Rows are points. The points of each table are mixes of a few directions, plus a little noise. Count the directions of each table, and those that both share. Where both have some left over, give the other angles between the two spaces (their principal angles), to ten degrees, smallest first.
In the rows, zero is written as 128.

First (5 x 3):
[[133 168  89]
 [149 105 149]
 [152  58 192]
 [100 144 117]
 [107 167  93]]
Second (4 x 3):
[[136 199 201]
 [127 117 117]
 [124  91  90]
 [125 105 104]]
Directions: first 2, second 1, shared 0; angles 90

First (8 x 6):
[[ 72 107 115  67  90  99]
 [198 154 144 204 176 165]
 [165 142 137 168 153 147]
 [143 133 131 144 138 136]
 [139 132 131 140 135 134]
 [ 84 111 117  79  97 105]
 [170 144 138 172 157 149]
 [ 54 100 111  48  77  89]]
Second (6 x 6):
[[120 152 173 145 141 146]
 [155 171 192 188 168 169]
 [111 115 113 104 113 115]
 [158 140 137 162 149 144]
 [154  89  47 110 113 101]
 [ 69 101 106  60  85  93]]
Directions: first 1, second 2, shared 1

First (9 x 11):
[[143 123 137 167 104  58 134 161 121 121 161]
 [122  64 141  68 186 227 138  26 121 123 150]
 [118 187 102 137  87  97 142 166 161 137  80]
 [132 132 144 155 143 120  80 172  96 130 135]
 [121  93 137  91 170 199 124  72 120 126 134]
 [119 176 108 131 101 112 135 157 152 135  84]
 [131 167 112 154  82  67 149 167 153 130 110]
 [136 149 123 158  90  66 145 164 137 125 132]
 [129  64 154  96 190 202 106  67  96 121 165]]
Second (10 x 11):
[[122  96 151 184 103  50 126 152  90 104 129]
 [139 118 145 182 109  53 113 176  99 119 158]
 [131 130 121  71 130 203 137  76 160 124  77]
 [114 150 110 108 130 151 143 116 149 138 107]
 [ 99  97 135 154 192 121 117 130  78 148 217]
 [105 160  85  85 140 163 186  86 176 154 136]
 [139  77 168 185  96  52 109 150  80  89 119]
 [ 79 148 125 155 175 139  87 166  85 150 127]
 [175 143 128  91 102 161 121 123 168 122 107]
 [177 160 112  64 103 186 140 105 196 132 103]]
Directions: first 3, second 5, shared 3

First (11 x 18):
[[133 130 156 131 130 138 140 109  93 131 131 126 121 116 115 109 132 139]
 [ 85 113 106 128 108 130  98 125  95 129 105 108 150 121 173 122 124 118]
 [168 106  92  84 111  72 106 166 114 114 180 113  91 130 103 173  54 164]
 [ 77 135 107 153 136 154 111 125 174 140  82 122 174 143 183 111 179  73]
 [ 83 116  65 147 137 105  81 166 160 132 136 128 132 143 159 139 149  99]
 [151 131 112  98 121 114 125 142 179 121 123 116 148 149 139 156 101 118]
 [168 143 133 125  96 130 199 166 184 103 121 219 106 146 101 218 137 170]
 [ 90 116 119 144 160 125  68 102  82 151 137  66 137 113 147  55 136  93]
 [139 164 248 160 137 211 222  56  95 132  82 173 130  99  91  70 193 143]
 [123 123 139 130 130 128 122 116  84 131 139 116 116 112 121 109 120 139]
 [191 131 135 100 140  98 135 137 145 124 170 119 102 134  79 144  83 149]]
Second (9 x 18):
[[124 115 118 124 128 116 130 128 122 120 121 137 149 142 119 111 138 137]
 [157 117  75 118 138 131 115  98 153 121 108  94  76 139 111 126 151 136]
 [118 146 168 170 133 165 128 164 163 136 145  78  68 107 132 167  73 119]
 [ 94 191 152 146 101 180 109 142 171 115 197  88 137  85  98 152  92 116]
 [121  90 119 133 136 101 138 142 113 116 103 143 156 163 118  98 137 148]
 [136 171 106  85 106 135 112  81 121 130 160 152 162  97 127 129 163 111]
 [171  98  88 115 150 113 128 100 128 139  82 117  65 146 142 131 154 131]
 [ 59 149 246 154 105 120 159 201  73 140 172 202 249 107 161 127  74 113]
 [172  75  79 106 154  90 135  97 108 136  64 141  91 165 144 110 171 140]]
Directions: first 5, second 4, shared 0; angles 60, 80, 80, 90
